Rows are points. The points of each table are mixes of a few directions, plus a little noise. How many directions does each table use, and how many do they share? Where both have some left over, give the other angles between the two spaces (their principal angles), to ten degrees, smallest first.
(in the rows, 128 means zero)

First (4 x 3)
[[137 177 108]
 [153 121  98]
 [ 72  65 206]
 [152 147  97]]
Second (7 x 3)
[[ 66 131 198]
 [160 120  86]
 [131  81  77]
 [126 144 147]
 [163 218 179]
 [116 120 135]
 [135  83  75]]
Directions: first 2, second 2, shared 1; angles 40

First (9 x 8)
[[148 141 169  63  54 220  80 132]
 [130 168 181 124  96 203  92 126]
 [124 149  95 118 140 130 146 136]
 [127  53 128 179 161  24 147 106]
 [139 118  71  69 112 117 147 145]
 [122  83 185 202 151  78 119  97]
 [121 172 113 104 123 174 128 142]
 [121 184  53  84 142 154 163 164]
 [116  83 158 205 168  54 137 102]]
Second (9 x 8)
[[140 206 187  41 148  59 111 141]
 [ 89 122 198  79 151  60 143 133]
 [106 104 138  66  88 124 131 136]
 [135 161  77 163 146 235 142 145]
 [127 155 103 217 183 182 145 128]
 [103 132  95 188 129 171 140 124]
 [201 102 120 145 170 156 123 132]
 [114 100 138  77  61  69 109 116]
 [137  70  97 175  76  96 109  98]]
Directions: first 3, second 5, shared 2; angles 90

First (10 x 12)
[[139 136 148 138 147 133 119 135 124  93 130 119]
 [128 138 146 117  75 103 152 143 139 134 123 103]
 [141 150 138 127 155 138 136 130 123 107 119 134]
 [167 188 167 130 197 151 147 140 115  56 106 134]
 [131 150 129 108 101 116 164 133 134 148 112 128]
 [127 133 140 120  85 108 144 139 136 134 125 108]
 [101  89  78 123 115 129 116 105 130 192 138 153]
 [106  87  97 136 123 131 100 112 129 162 145 138]
 [ 85  50  60 141 127 138  76  93 128 200 159 157]
 [155 160 177 141 156 133 126 148 123  55 124 105]]
Second (11 x 12)
[[138 184 110 158  91  91 174 143  75 134 129 147]
 [130 136 108  86 249 161  90 132 144 118 146 102]
 [122 133 114 124  98 117 151 125 124 157 120 142]
 [132 134 135 143  92 122 152 121 117 130 111 152]
 [134 161 114 138 117 114 158 130 102 138 123 146]
 [123  84 168 156  65 121 105 129 144 101 129 112]
 [127 101 169 174  69 103  97 145 124  82 151  93]
 [125 103 153 151  71 119 125 126 134 118 123 127]
 [113 108 102  81 162 143 117 119 159 170 129 119]
 [138 139 125 104 205 166 124 116 137 118 114 147]
 [124 126 110  91 189 152 116 121 148 144 130 123]]
Directions: first 3, second 4, shared 2; angles 60

First (8 x 20)
[[153 156 107 160 141 123 129 170 145 122 134 138 138 101 138 104 126 136
  145 142]
 [148 162  62 132 164 114 126 126 114 105  88 139 136 121 125  88 164 146
  142 155]
 [ 29 147 121 160 162 154 173 188 112  37 138 174  85 180  94  91 186 150
  156  69]
 [149 165 119 132 135 133 151 176 151 147 157 112 146  84 143 119 123 146
  175 141]
 [ 95  73 192 136  88 122  95 123 146 151 163 136 112 138 117 181  69 102
   96  71]
 [183 110 149 108 100 136 127  78 118 152 108 100 136 139 150 139 123 110
   83 188]
 [104  71 179 117  92 117  93  90 135 156 143 125 119 143 118 182  80 102
   90  85]
 [162 141  92  79 141 122 131  73 103 151  90  91 149 118 135 124 153 133
  139 177]]
Second (9 x 20)
[[209 178  94 156 117 152 124 134 153 115  99 146 133  62 155  60 125 159
  135 162]
 [138 152  91 134 131 134 126 139 127  93 122 140 130 124 118 107 142 143
  140 114]
 [185 144 142 146 114 143 127 121 151 156 109 130 129  75 163  91 109 137
  119 173]
 [116 151  72 128 139 128 126 146 116  69 130 143 130 148  99 118 156 143
  149  88]
 [ 88 123 104 117 140 118 129 137 110  94 141 131 128 167  97 148 148 125
  139  88]
 [138 138 114 132 129 132 127 131 130 117 124 133 129 122 127 116 132 135
  132 126]
 [  7  25 233  82 136  88 135 101  97 205 173  86 119 219 111 249 108  66
   98 109]
 [193 148 142 147 113 145 127 120 154 159 107 130 130  69 166  86 107 139
  119 179]
 [ 79  92 159 109 134 112 131 120 114 147 146 114 125 168 115 174 125 105
  119 112]]
Directions: first 5, second 2, shared 0; angles 30, 30

First (10 x 32)
[[117 152  83 131 145 103 107 127 121 121 111 103 139 131 106 161 164 118
  124 131 152 125 151 120 123 139 107 137  97 131 110 122]
 [133 143 122 111 125 109 112 137 124 110 110 119 147 111 123 147 138 120
  122 123 147 127 126 117 127 131 125 141 133 121 129 130]
 [131 116 151 174 151 129 134 108 175  89 100 113 103 101 116 100  90 133
  142 127  98 104 140 156  89 127 136 129 131 143 156 166]
 [126 147 103 132 141 126 125 115 128 108 122 119 124 129 119 143 155 111
  120 142 129 123 134 136 130 154 107 127 121 129 126 130]
 [130 121 140 129 124 136 135 127 130 131 134 135 123 129 134 118 119 131
  129 128 120 129 122 131 130 125 133 124 136 127 133 129]
 [153 151 148  58  92 103 106 161 104  98 110 137 177  91 143 158 141 111
  106 114 169 138  93  96 150 129 136 152 175  97 139 123]
 [121  68 175 106  83 172 163 157  87 249 207 182 123 187 172  82  85 175
  144 110 113 165 104 107 165  68 172 102 132 125 102  81]
 [125 146 103 144 147 130 129 108 138  99 119 117 116 127 116 138 152 110
  122 146 121 118 137 144 125 159 105 125 122 132 132 138]
 [125 102 152 144 125 132 134 135 138 155 134 132 121 132 132 103  92 152
  144 113 117 128 132 127 114  96 151 125 122 136 128 130]
 [119 135 103 152 148 139 136 106 136 120 132 121 108 142 118 129 147 119
  127 146 114 122 141 146 126 152 108 118 111 138 125 131]]
Second (9 x 32)
[[125 155 104  91 110  96  86 138 109 131  95 102 163  96 101 121 142 108
  123 102 165 122 143 100 103 107 128 159 129 104 130 127]
 [131 122 131  80  92 140 126 157  99 175 140 134 147 148 155 120 122 129
  124 113 139 158 100 112 133 112 124 118 150  86 110 110]
 [128 112 130 154 148 130 148 130 146 130 133 133 117 147 141 148 123 147
  137 145 121 129 129 139 133 139 122 115 107 147 111 131]
 [129 130 152 174 153 128 120 121 150  65 130 117  97 125 120 166 107 134
  126 119  93 135 119 156 134 132 136 108 143 144 157 138]
 [139 131 127 126 133 124 135 119 159 106  88 116 134  99 130 103 120 116
  133 140 131 106 130 139  92 147 113 140 134 118 135 161]
 [121 120 110 123 129 126 140 129 115 170 143 142 137 145 130 124 147 138
  133 142 147 123 144 112 140 127 127 135  96 144 101 112]
 [110 143 119 169 151 120 113  90 109 102 165 140 106 122  77 138 158 122
  120 128 119 106 169 124 165 118 157 143 104 187 156 106]
 [145 126 169  81  82 168 130 144 117 124 135 134 123 128 165  97  92 108
  115 105  97 162  66 143 124 124 126 101 211  61 157 133]
 [124 112 110 153 154 119 154 123 148 149 124 135 128 141 133 135 140 148
  142 159 141 110 152 128 126 145 118 133  78 161  96 133]]
Directions: first 4, second 5, shared 2; angles 40, 80

First (8 x 32)
[[124 122 125 130 130 136 129 128 127 132 126 127 127 124 131 131 131 130
  127 127 129 127 124 124 133 122 125 130 127 126 134 126]
 [130 131 129 127 127 124 128 129 129 126 129 129 129 130 127 127 126 127
  128 129 128 129 130 130 125 131 129 127 129 129 125 129]
 [139 147 138 119 123 103 126 130 133 116 136 132 132 141 117 120 117 123
  130 132 126 131 140 141 112 148 138 122 131 134 109 135]
 [148 163 147 112 119  82 125 132 138 106 143 136 134 152 108 113 107 118
  133 136 123 133 150 152  99 164 146 116 133 139  93 141]
 [ 90  64  94 157 145 212 135 120 110 168 100 113 116  84 165 157 166 147
  120 115 137 118  87  84 181  62  94 149 118 109 193 105]
 [153 169 150 109 118  73 124 133 139 102 146 138 136 156 104 110 104 116
  133 136 122 134 155 156  94 170 149 114 135 141  86 143]
 [140 150 139 118 122 100 126 131 134 115 137 133 132 143 116 119 116 122
  131 132 125 131 142 142 111 150 139 121 131 134 106 136]
 [ 99  78 102 151 140 193 133 122 114 159 107 117 119  94 156 150 157 142
  122 118 135 121  97  94 168  77 102 145 120 113 178 110]]
Second (11 x 32)
[[152 113 143 125 149  59 118  92 156 117 113 120 118 127 106 141 133 109
  136 144  64 136 132 132 123 146 128 147 170 105 127 126]
 [152 113 143 124 150  54 119  91 158 116 115 119 119 130 106 141 133 110
  138 145  61 135 132 130 122 146 128 149 173 103 126 129]
 [124 138 110 129 100 189 145 149 106 130 124 136 133 103 136 113 123 140
  127 110 199 140 122 121 137 109 132 118  83 164 131 119]
 [110 133 126 132 127 152 128 146 116 134 143 131 133 143 141 126 126 137
  121 124 142 115 128 129 128 123 126 117 116 127 128 134]
 [142 128 122 126 114 141 139 125 125 123 114 132 125 104 121 121 125 127
  133 123 154 145 125 124 134 123 132 131 114 146 132 117]
 [123 143 101 128  79 228 158 163  91 130 120 143 136  87 140 101 120 147
  129  98 249 146 118 116 144  98 135 113  55 189 133 112]
 [135 121 137 126 144  90 119 111 141 124 126 124 124 136 119 136 131 119
  129 138  87 127 132 130 123 138 125 136 153 110 126 130]
 [122 122 146 130 161  66 107 112 149 129 140 118 125 164 125 146 134 118
  124 148  50 109 136 137 116 146 121 135 176  86 124 141]
 [108 130 135 132 145 116 115 135 131 136 148 124 132 162 138 136 130 131
  120 133  96 106 134 134 120 135 121 121 144 104 126 141]
 [129 133 120 128 113 158 137 139 117 128 122 132 131 111 130 119 126 133
  130 119 166 137 124 124 135 119 129 125 104 150 130 122]
 [107 136 125 132 128 152 127 147 116 136 143 128 134 144 143 127 127 138
  119 124 139 114 128 130 126 125 125 116 118 126 127 134]]
Directions: first 1, second 2, shared 0; angles 70

First (9 x 32)
[[129 127 114 143 111 151 131 141 124 119 137 121 117 148 147 134 120 119
  124 123 132 125 111 141 130 138 131 116 132 133 139 122]
 [121 130 130 141 139 144 133 137 124 116 143 121 124 150 134 135 110 117
  133 130 141 128 116 144 137 148 132 121 111 136 145 131]
 [122 105 130  98 148 109 134  85 113 107 116 136 142  74  97 140 119 172
  150 137 134 161 151 121 117 119 121 158 145 121 149 148]
 [147 125 117 147 100 168 129 136 112 116 146 120 100 122 159 130 127 125
  111 117 134 125 105 135 120 128 125 116 136 131 140 114]
 [140 144 155 133 144 122 122 133 132 147 135 131 121 120 127 111 141 115
  115 129 127 112 133 115 129 121 126 126 103 127 109 121]
 [134 130 133 147 133 159 133 135 115 113 151 120 110 135 144 133 113 119
  124 126 145 128 110 142 131 143 129 120 111 136 148 125]
 [139 130 160 123 163 126 129 108 115 125 140 132 122  87 115 122 126 140
  129 134 142 135 138 118 124 124 121 143 102 127 135 134]
 [ 87 122  79  93  94  58 121 139 176 157  65 138 185 182 100 132 147 129
  150 131  83 125 154 122 137 117 139 130 184 118  87 138]
 [134 139 132 127 119 114 120 138 141 151 119 132 130 133 129 114 148 116
  116 125 114 112 133 115 128 115 128 123 128 124 100 119]]
Second (11 x 32)
[[124 130 113 128 128 115 131 116 118 117 130 127 113 136  92 123  99 130
  138 103 133 119 129 113 120 137 145 132  88 115 145 134]
 [118 122 125 128 128 113 126 129 137 141 106 133 142 127 122 134 125 140
  133 133 107 147 141 126 125 119 127 135 150 131 123 131]
 [137 120 127 125 126 126 134 127 111 130 128 126 124 112 132 127 131 139
  125 140 127 134 134 125 127 126 123 126 129 122 127 134]
 [136 133 125 129 118 143 113 130 140 119 125 135 116 113 150 141 137 127
  111 114 145 126 110 130 123 128 125 128 146 123 125 102]
 [150  97 160 119 135 130 182 154  60 169 153  90 165 108 168  95 192 147
  141 249  98 140 180 143 160 107  94 100 149 152  95 194]
 [117 141 107 133 123 121 120 117 136 111 127 130 108 147  90 127  97 120
  135  81 143 110 117 113 118 139 154 134  87 118 145 117]
 [114 145 107 137 101 142 102 144 170 129 101 133 125 132 147 148 148 125
  112  96 143 123 111 127 121 117 140 130 170 137 109  78]
 [121 135 119 131 123 128 116 126 146 123 119 134 123 134 123 136 121 125
  125 104 133 126 119 125 122 129 136 133 131 127 130 111]
 [120 138 136 132 135 137 127 130 140 124 142 125 133 152 127 122 129 108
  132 122 134 113 120 136 135 133 131 125 116 138 129 128]
 [140 124 128 124 133 126 127 114 116 114 135 134 111 114 119 129 109 132
  124 117 136 129 121 123 121 138 128 131 107 112 144 130]
 [131 120 162 123 158 127 129 119 135 130 142 139 147 132 139 126 122 117
  131 150 110 142 128 147 136 133 106 132 135 134 136 149]]
Directions: first 4, second 5, shared 0; angles 30, 30, 40, 80

First (8 x 32)
[[197 148  93 151 162 131 128 102 143 102 155 194 150 185 124  29 178 184
  134 214 192  97 166 158 106 108  93 106 147  29  69 180]
 [181 111  97 119 150 114 183 111 113 155 100 111 129 136 130  19 109  95
  139 190 149 108 102 162 121 120 132 110  93  84 167 188]
 [150 132 108 107 147  53 188  95 109 137 112 115 133  87  94 129 102  90
  114 141 173 134  79 130 119 121 136 105  93 125 143 156]
 [ 80  55 166  50  78  95 158 128 103 134 147 104 134 145 152 175 114  93
  101 106 118 157 153 107 100 153 122  52 140 249 150  48]
 [ 64 120 171 138  91 175 115 203 166 176 175  70 139 105 139 133 133 101
  115  79  81 101 114  98 175 121 141 213 129 140 175  80]
 [173 177 106 131 166  80 136 100 142  95  97 128  91  56 127 134  99 127
  123  97 142 151 113 145  91 126 146 129  90 155 102 163]
 [ 94 123 136 151 114 166  70 119 104  98 132 185 145 190 114 216 166 183
  144 131 122 141 163 108 148 137 107 107 187 110  84  98]
 [ 86 153 148 178 118 210  47 171 141 125 106 117 102 116 145 188 126 151
  156  67  48 133 134 115 165 138 147 201 145 135 134 111]]
Second (9 x 32)
[[140 188 158 106 120 103 216 141 182 113 202  81 102 123 155 131 145 154
   85 119 207 104 228 110 137 115 100 125 187 123  83 124]
 [122  84 142 182 126 136  33 155 111  95  94 173 109  62 180  62 102  88
  127  93  27 134  75 173  76 140 143 153  92 171 107 145]
 [142  68  84 127 147 138  71  88  67 154  54 201 186 114  65 111 107 113
  174 178  92 151  28 140 105 126 131  91  61 123 171 152]
 [160 161 137 167 100 150 132 148 154 167  88 108 145  83 115  77 119 101
  139 121 124 115 136 119 143 106 144 192 147  96 143 181]
 [ 98 115 125  70 115 111 142 126 154 132 216 118 152 241 118 166 194 167
  103 143 183 125 162  99 141 135 123 104 145 130 122  41]
 [145 144 137 150  95  69 166 107 101 139  63 117 132  76 102 154  99  67
  118 107 148 147 114 119 131 123 150 134 154 129 126 176]
 [ 80 101 110 103 159 205  65 155 145 121 189 122 114 235 153 144 169 192
  150 135  84 119 123 132 153 150 130 136  94 124 158  46]
 [134 154 147  98 166 110 185 129 152  74 204 121  83 100 176 124 122 174
   96 132 172 109 201 142 103 126  75  76 145 151  71 123]
 [129 138 112 147 123 129 141 105  87 155  44 109 126 117  88 181  96  96
  160 123 116 147  86 120 165 132 157 140 124 106 173 166]]
Directions: first 6, second 6, shared 2; angles 40, 40, 60, 80

First (8 x 32)
[[109 136 126 120 119 118 141 129 120 153 118 128 140 136 137 110 113 142
  109 124 141 135 116 103 133 116 149 128 131 133 113 124]
 [190 136 112  99 179 125 108 164 114  93 128 197 117 165  87 121 121 167
   87  94 196 104 140 135 105 160 116  87 117 140  77 111]
 [216  97 133 156 171 169  72 133 160  21 167 142  81 103  84 200 188  79
  198 139  91  98 177 231 106 181  41 119 112 111 182 136]
 [ 30 138 138 138  63 109 174  95 122 214 107  63 162 110 185  96 102 120
  126 151  90 165  92  67 160  73 183 167 145 127 144 138]
 [191 151 102  73 191 109 118 181  95 115 113 228 130 194  82  90  96 206
   39  72 246 103 128 101 100 157 143  69 117 153  31  99]
 [138 114 136 148 126 145 114 118 145 102 143 110 115 105 126 156 152  97
  169 144  91 125 142 164 128 136  99 139 126 118 165 136]
 [ 70 107 153 181  69 147 136  78 158 138 143  34 124  66 171 165 161  53
  213 181  15 152 129 156 153 102 112 184 138 103 222 156]
 [ 80 146 124 110 106 103 159 127 109 190 105 124 155 144 152  86  93 159
   85 120 153 145 100  68 140  99 179 131 137 139  94 122]]
Second (10 x 32)
[[120 133 101  99 169 142 148 108 180 191 153  61 166 144 178  83 123 129
  114 116  82 125 146  86  91  92 180 187  97 112 141 109]
 [122 127  99 123 123 146 142 123 170 166 147  73 166 138 165  98 135 132
  126  95  89 118 133  74  82 118 168 168  97  98 142 105]
 [135 116 131  94 248 199  99 139 186  89 141 138 169 194 129  90 127 163
  143 128  82  48 171 120 102 111 180 126  48 164  62  67]
 [143 127 154 198  14  82 110 174  39  48  87 228  50  85  53 210 146 119
  158 134 226 161  92 181 189 184  31  47 191 131 133 165]
 [116 150 108  81 194 119 147 128 157 194 137 115 142 144 160  99 122 130
  109 133 149 148 142 116 122  74 174 178 111 147 117 106]
 [132 143 152 150  98  79 114 174  53  81  86 240  59 106  63 193 137 124
  142 154 249 167 106 193 198 142  65  70 177 169 102 149]
 [126 121 156 100 177 132 131  77 129 139 140  97 133 125 139 110  99 117
  105 174  75 128 143 163 145 116 127 132 143 140 141 159]
 [ 84 135 118  82 109 125 145  83 126 187 128  65 199 106 169 109 113 104
   76  85 103 137  82  76  76 136 187 149 140 112 144 132]
 [176 107 112 199  98 150 126 154 166  88 152 115  85 145 123 124 151 151
  186 140  81 103 178 128 134 132  80 138  97  90 154 123]
 [123 119 147 154  50 106 121 121  72  94 106 150 113  91 100 167 128 111
  122 124 148 143  89 144 143 175  88  81 176 118 146 164]]
Directions: first 2, second 5, shared 0; angles 40, 40

First (10 x 32)
[[155  48 177  83 110 149 140 108 130 107 158 103 138 116 100  98  86 183
  180 137 141 173 154 200 130 145  69 177 167  40 150  73]
 [114 175  99 153 137 114 122 139 127 140 110 142 122 136 146 145 152  96
   99 124 122 101 113  87 126 118 162 101 106 180 117 160]
 [ 87 150 102 155 110 143 122 156 152 160 130 158 110 116 130 165 153  93
   82 123  68  89 101  62 160  87 144  59  87 171 108 147]
 [117 140 111 171 220 149 108 126  95 116 116 126 172 103 100 110 154 135
  101 100 153 153 158 108 103 176 167 105 125 132  80 128]
 [129 149 125 100  35  95 145 139 164 150 128 142  75 161 172 161 117  96
  135 155  95  81  83 119 155  68 110 132 115 161 172 152]
 [138  89 149 117 145 146 128 117 120 114 141 114 146 114 104 107 113 159
  147 124 141 159 150 160 122 151 108 146 147  82 125  98]
 [ 98  96 133 130 101 163 128 146 155 149 152 145 118 103 106 148 129 128
  109 126  69 118 118 102 166  96 107  81 109 114 117 110]
 [135 162 113 142 156 110 123 124 111 121 109 125 136 139 141 123 140 117
  122 124 156 126 131 122 107 145 156 137 128 154 123 148]
 [196 159 142  88 121  57 142  91  98  90 100  92 125 184 176  93 100 139
  191 151 226 145 136 206  74 165 129 241 176 128 182 147]
 [112 112 127 141 145 153 122 135 130 133 137 134 138 107 106 130 135 134
  113 118 109 134 135 113 138 130 127 100 120 117 108 116]]
Second (9 x 32)
[[ 11  72 176 147 105 194  58 123 162 141 182 190 132  96  71  99 131 142
   63  72   7  96 151 105 166 131  79  68  94 143  64 105]
 [101 150 151 125 125  99  89  98 116 107 124 142 129 161 143  87 125 128
  121 104 139 111 147 154  98 165 126 173 134 171 123 151]
 [235 156  78 112 148  98 204 151 111 131  88  74 124 129 163 174 127 115
  182 183 208 163  96 129 118  99 166 144 151  88 178 130]
 [207 125  80 121 143 132 204 165 128 145 108  85 124 104 137 187 130 119
  162 177 164 164  95 107 147  81 149 102 136  70 161 110]
 [ 83 123 155 134 121 129  90 112 132 121 142 150 130 135 119 101 127 133
  106 103 103 108 144 135 125 147 113 133 123 154 109 134]
 [ 70 117 158 136 118 140  84 113 135 124 150 159 132 131 113  99 130 133
   99  95  88 106 147 130 131 145 110 125 116 155 102 129]
 [119 134 134 127 125 122 116 121 126 123 128 134 129 137 131 116 128 130
  124 122 130 122 133 134 122 137 126 138 130 138 125 132]
 [147 106 108 129 130 151 159 152 139 146 132 117 126 102 116 160 131 126
  132 146 115 143 114 106 152  97 130  92 120  91 132 107]
 [181 171 111 117 138  81 146 115 105 110  96 102 127 160 165 125 125 120
  160 150 199 136 122 152  94 143 154 182 150 140 159 151]]
Directions: first 3, second 2, shared 1; angles 80

First (9 x 32)
[[190 157 132  95 125 129 145 153 169 120 180  87 123 143 191 113 170 164
  138 118 148  85  91 113 156 198 200 104 156  61 190 118]
 [ 98  70  70 117 177 109 136 147  93 146 124 151 185 154 104 134 126  93
   89 204 219 142 133 141  49 107 104 124 152 154  77 191]
 [ 85 172 174 205  90 135  88  81  57  75  54 144 128 144  78 138  77 123
  159 103  62 124 174  73 114  67 114 146  71 212  78  38]
 [102 133  96  89 134 100 164 134 200 154 164  87 117 100 176 121 136 122
  145 146 109 121  76 152 165 133 134 100 140  77 160 131]
 [111 113  95 133 148  94 123 135  89 162 145 131 178 137 119 141 113  91
  107 163 160 124 118 125 102  97 116 123 127 155 116 149]
 [ 75 146 182 218  92 134  64  73  45 113  54 181 116 122  55 150  65 113
  136  86  48 146 196  84 117  37  57 165  43 232  69  87]
 [167 134 153 105 123 139 122 138 205 139 171 124  68 118 195 112 173 188
  130  96 120  97 117 108 164 184 136 113 111  50 182 174]
 [233 158 180 106  90 173 135 142 140 139 161 114  90  92 124 129 149 145
  132  32  78 150 122 179 221 188 169 157 164  94 207  99]
 [ 90  69  71  85 173 141 176 148 154 104  99 133 147 142 110 115 143 113
  116 202 207 162 126 177  64 140 122 120 189 117  74 166]]
Second (9 x 32)
[[ 57 143  98 142 117 106 161 101 106 117  79  95 151 101  77 135  69  62
  165 144  73 166 112 162 144  55 117 132 142 184  94  36]
 [149 134 155 174 106 118  86 100 147 170 140 133  93 105 157 113 126 149
  144  65  63 105 126  82 177  95  91 124  54 124 173 153]
 [160  40 115 157 144 203 112 106 149 105  43 181 145 122 101  52 165 149
  145  94 122 177 138 184  92 100  86 131 108 168  97 225]
 [102 107  90 112 160 128 136 137 154  84 114 131 178 176 174  89 165 155
  133 195 191  95 102 114  52 146 159  87 129 117  95 171]
 [ 88 150 125  66 138 103 156 150 216 127 183 106  84 123 200 141 154 162
  123 171 145  95 102 121 138 185 143  99 140  40 144 143]
 [ 95 149 162 101 107 163 115 112 196  81 109 154 128 113 174  89 160 177
  151 110  59 124 104 176 139 148 137 107  92 117 121 154]
 [169 127 120 129 138  83 143 155  93 201 192  96  77 122 106 190 100  94
   94 128 182 123 157  74 160 139 113 155 164  90 168 106]
 [156 161 158  80 133 169 120 167  63  43 131 167 212 193 116 137 165 150
   85 171 204 117 142 168  53 216 219 135 186 152  86 120]
 [176 141 131 191 111  77 123 122  28 225 162  89  87  98  48 202  48  49
  113  75 113 147 169  67 197  66  86 183 137 161 174  45]]
Directions: first 6, second 6, shared 4; angles 50, 60
